Rows are points. Each copy is the shape, with its points in the same order, stretched, turned, moved and blurred by noise. Is it also mirrored, or only turned?

Shape, 7 rows:
[[-0.49 -0.40]
 [ 0.33  0.34]
 [ 0.09  0.02]
 [-0.14  0.21]
 [-0.50 -0.48]
 [ 0.26  0.35]
 [ 0.13 -0.33]]
Copy 1, 7 rows:
[[ 0.23 -0.54]
 [-0.14  0.34]
 [ 0.07  0.01]
 [-0.24  0.00]
 [ 0.30 -0.61]
 [-0.19  0.30]
 [ 0.45 -0.17]]
Copy 1 is: only turned
Copy 2 (7 x 2):
[[-0.23 -0.73]
 [ 0.13  0.53]
 [-0.06  0.09]
 [ 0.15  0.02]
 [-0.29 -0.79]
 [ 0.16  0.47]
 [-0.32 -0.11]]
Copy 2 is: mirrored
Copy 3:
[[-0.23 -0.59]
 [ 0.15  0.28]
 [-0.08  0.00]
 [ 0.28 -0.11]
 [-0.30 -0.57]
 [ 0.16  0.21]
 [-0.49 -0.07]]
Copy 3 is: mirrored
Copy 4, 7 rows:
[[-0.69  0.44]
 [ 0.21 -0.64]
 [-0.04 -0.13]
 [-0.31 -0.38]
 [-0.79  0.54]
 [ 0.27 -0.54]
 [ 0.02  0.42]]
Copy 4 is: mirrored

Shape (6 x 3):
[[ 0.06 -0.19 -0.28]
 [-0.02  0.18  0.00]
 [-0.40 -0.21 -0.79]
 [ 0.18 -0.25  0.64]
 [-0.30  0.25 -0.70]
 [ 0.60  0.09  0.31]]
Copy 1 (6 x 3):
[[ 0.14 -0.18 -0.18]
 [-0.07 -0.21  0.15]
 [ 0.75  0.19 -0.05]
 [-0.56 -0.03 -0.27]
 [ 0.55 -0.13  0.26]
 [-0.45 -0.60 -0.16]]
Copy 1 is: only turned
Copy 2, 6 rows:
[[ 0.23 -0.21 -0.06]
 [-0.17  0.10 -0.06]
 [ 0.52 -0.29  0.29]
 [-0.71 -0.23 -0.22]
 [ 0.52  0.12  0.30]
 [-0.36  0.07 -0.56]]
Copy 2 is: mirrored
Copy 3:
[[-0.04  0.08  0.36]
 [ 0.14 -0.06 -0.04]
 [-0.52 -0.33  0.44]
 [ 0.30  0.86 -0.01]
 [-0.15 -0.67  0.09]
 [ 0.64  0.23  0.14]]
Copy 3 is: only turned

Shape, 8 rows:
[[-0.50  0.60 -0.23 -0.33]
 [-0.20  0.20 -0.04  0.11]
 [ 0.56  0.49  0.28 -0.36]
 [ 0.01  0.75 -0.16 -0.36]
 [ 0.05 -0.08 -0.24 -0.72]
 [ 0.12  0.05  0.29  0.46]
 [-0.38 -0.08 -0.53  0.25]
 [ 0.32 -0.41  0.30 -0.05]]
Copy 1 (8 x 4):
[[-0.01  0.21 -0.53 -0.27]
 [ 0.14  0.09 -0.06 -0.02]
 [ 0.29 -0.62 -0.07 -0.34]
 [ 0.19 -0.17 -0.52 -0.33]
 [-0.42 -0.40 -0.27 -0.07]
 [ 0.48 -0.06  0.34  0.06]
 [-0.04  0.21 -0.21  0.39]
 [-0.03 -0.39  0.45  0.05]]
Copy 1 is: only turned
Copy 2 (8 x 4):
[[-0.51 -0.12  0.55 -0.18]
 [-0.29 -0.07  0.10 -0.06]
 [-0.54  0.67 -0.05 -0.36]
 [-0.51  0.27  0.33 -0.45]
 [-0.17  0.75  0.39 -0.06]
 [-0.26 -0.09 -0.31  0.06]
 [ 0.27 -0.15  0.07 -0.10]
 [-0.16  0.48 -0.19  0.20]]
Copy 2 is: only turned
Copy 3, 8 rows:
[[-0.61 -0.52  0.77 -0.32]
 [-0.21  0.01  0.42  0.16]
 [-0.63 -0.12 -0.46 -0.57]
 [-0.83 -0.33  0.24 -0.51]
 [-0.12 -0.80  0.10  0.11]
 [-0.07  0.46  0.00  0.22]
 [-0.01 -0.05  0.63  0.84]
 [ 0.28 -0.03 -0.26  0.36]]
Copy 3 is: only turned

Shape:
[[-0.12  0.42 -0.18  0.10  0.20 -0.38  0.18 -0.32]
 [ 0.00  0.06 -0.31 -0.34  0.20  0.21  0.72 -0.31]
 [ 0.34  0.41  0.45 -0.06 -0.08  0.37 -0.40 -0.26]
 [-0.17 -0.05  0.43 -0.39 -0.51 -0.53 -0.28  0.37]
 [ 0.38  0.35  0.09 -0.17  0.12  0.48  0.66  0.04]
 [-0.25  0.20 -0.13  0.04 -0.54 -0.42 -0.02 -0.16]
 [-0.42  0.13 -0.32 -0.18  0.51  0.21 -0.30 -0.04]
 [-0.55  0.07  0.36  0.62 -0.06 -0.51  0.24 -0.23]
 [ 0.19 -0.55  0.01  0.12 -0.35 -0.49  0.52  0.40]
 [ 0.33 -0.49  0.41 -0.51  0.23 -0.49  0.68 -0.23]
 [ 0.28 -0.32 -0.36  0.13  0.50  0.08 -0.29 -0.45]
 [ 0.26 -0.22  0.35 -0.43  0.45  0.03 -0.26  0.29]
 [ 0.13 -0.46 -0.39  0.11 -0.01  0.47 -0.29 -0.28]]
Copy 1 (13 x 8):
[[-0.14  0.28 -0.56  0.17 -0.08  0.24 -0.60  0.00]
 [-0.02 -0.60 -0.42  0.11 -0.46  0.00  0.07  0.43]
 [-0.30 -0.25  0.14  0.03  0.14 -0.69 -0.53 -0.26]
 [-0.80  0.42 -0.02 -0.09  0.06 -0.03  0.16 -0.42]
 [-0.17 -0.48 -0.06  0.21  0.07 -0.43 -0.28  0.56]
 [-0.57  0.14  0.07 -0.12  0.00  0.43 -0.48 -0.29]
 [ 0.02 -0.34 -0.98  0.32  0.12 -0.11  0.08 -0.34]
 [ 0.02  0.53 -0.28 -0.54  0.19  0.19 -0.64 -0.13]
 [ 0.00  0.22  0.31 -0.17 -0.18  0.12  0.43 -0.01]
 [ 0.11  0.29 -0.15 -0.20 -0.83 -0.43  0.45  0.07]
 [ 0.70 -0.29 -0.30  0.30 -0.40 -0.19  0.09 -0.52]
 [ 0.05  0.04 -0.48  0.30 -0.16 -0.65  0.59 -0.30]
 [ 0.42 -0.86  0.20  0.02 -0.14 -0.10  0.33 -0.71]]
Copy 1 is: only turned
Copy 2, 13 rows:
[[-0.09 -0.05  0.23 -0.04 -0.15  0.29  0.06 -0.27]
 [-0.49 -0.53  0.16 -0.32 -0.04  0.03 -0.22  0.45]
 [-0.02  0.96 -0.15 -0.18 -0.03 -0.05 -0.08  0.44]
 [ 0.48  0.39 -0.95  0.22  0.08  0.35  0.17 -0.28]
 [-0.52 -0.06 -0.04 -0.21 -0.26 -0.45 -0.09  0.67]
 [ 0.33  0.15 -0.32  0.15 -0.21  0.46 -0.27 -0.17]
 [ 0.25 -0.09  0.22 -0.82  0.24 -0.03 -0.02 -0.33]
 [-0.09  0.12  0.00  0.47  0.07  0.21 -0.27 -0.81]
 [-0.05 -0.53 -0.35  0.80  0.10  0.06 -0.01  0.05]
 [-0.74 -0.39 -0.34  0.67  0.46  0.42  0.33  0.22]
 [-0.03 -0.08  0.68 -0.09  0.45  0.18  0.07  0.20]
 [ 0.00  0.15 -0.27 -0.15  0.46 -0.09  0.42  0.06]
 [ 0.21  0.03  0.37 -0.24  0.31 -0.04 -0.40  0.46]]
Copy 2 is: mirrored
Copy 3 (13 x 8):
[[-0.15 -0.05  0.30 -0.10  0.46  0.33  0.54  0.36]
 [-0.12 -0.04 -0.04 -0.47 -0.30  0.46  0.00  0.22]
 [ 0.31  0.31  0.40  0.46  0.43 -0.29 -0.36  0.40]
 [ 0.56 -0.11 -0.74  0.50  0.52 -0.66  0.11 -0.03]
 [-0.05 -0.33 -0.01  0.00 -0.08  0.51 -0.31  0.34]
 [ 0.19 -0.14 -0.06 -0.26  0.66 -0.54  0.35  0.37]
 [-0.52 -0.01  0.21  0.14 -0.21 -0.23  0.45  0.06]
 [ 0.56 -0.22  0.22  0.31  0.73  0.03  0.94 -0.37]
 [ 0.21 -0.49 -0.62 -0.23  0.49  0.14 -0.05 -0.68]
 [ 0.46  0.19 -0.69  0.20  0.17  0.76 -0.15 -0.63]
 [-0.56  0.17  0.59 -0.37  0.15  0.21 -0.08 -0.38]
 [-0.16  0.12 -0.30  0.77  0.10  0.05 -0.35 -0.44]
 [-0.34  0.07  0.42 -0.52 -0.04 -0.47 -0.17 -0.35]]
Copy 3 is: mirrored
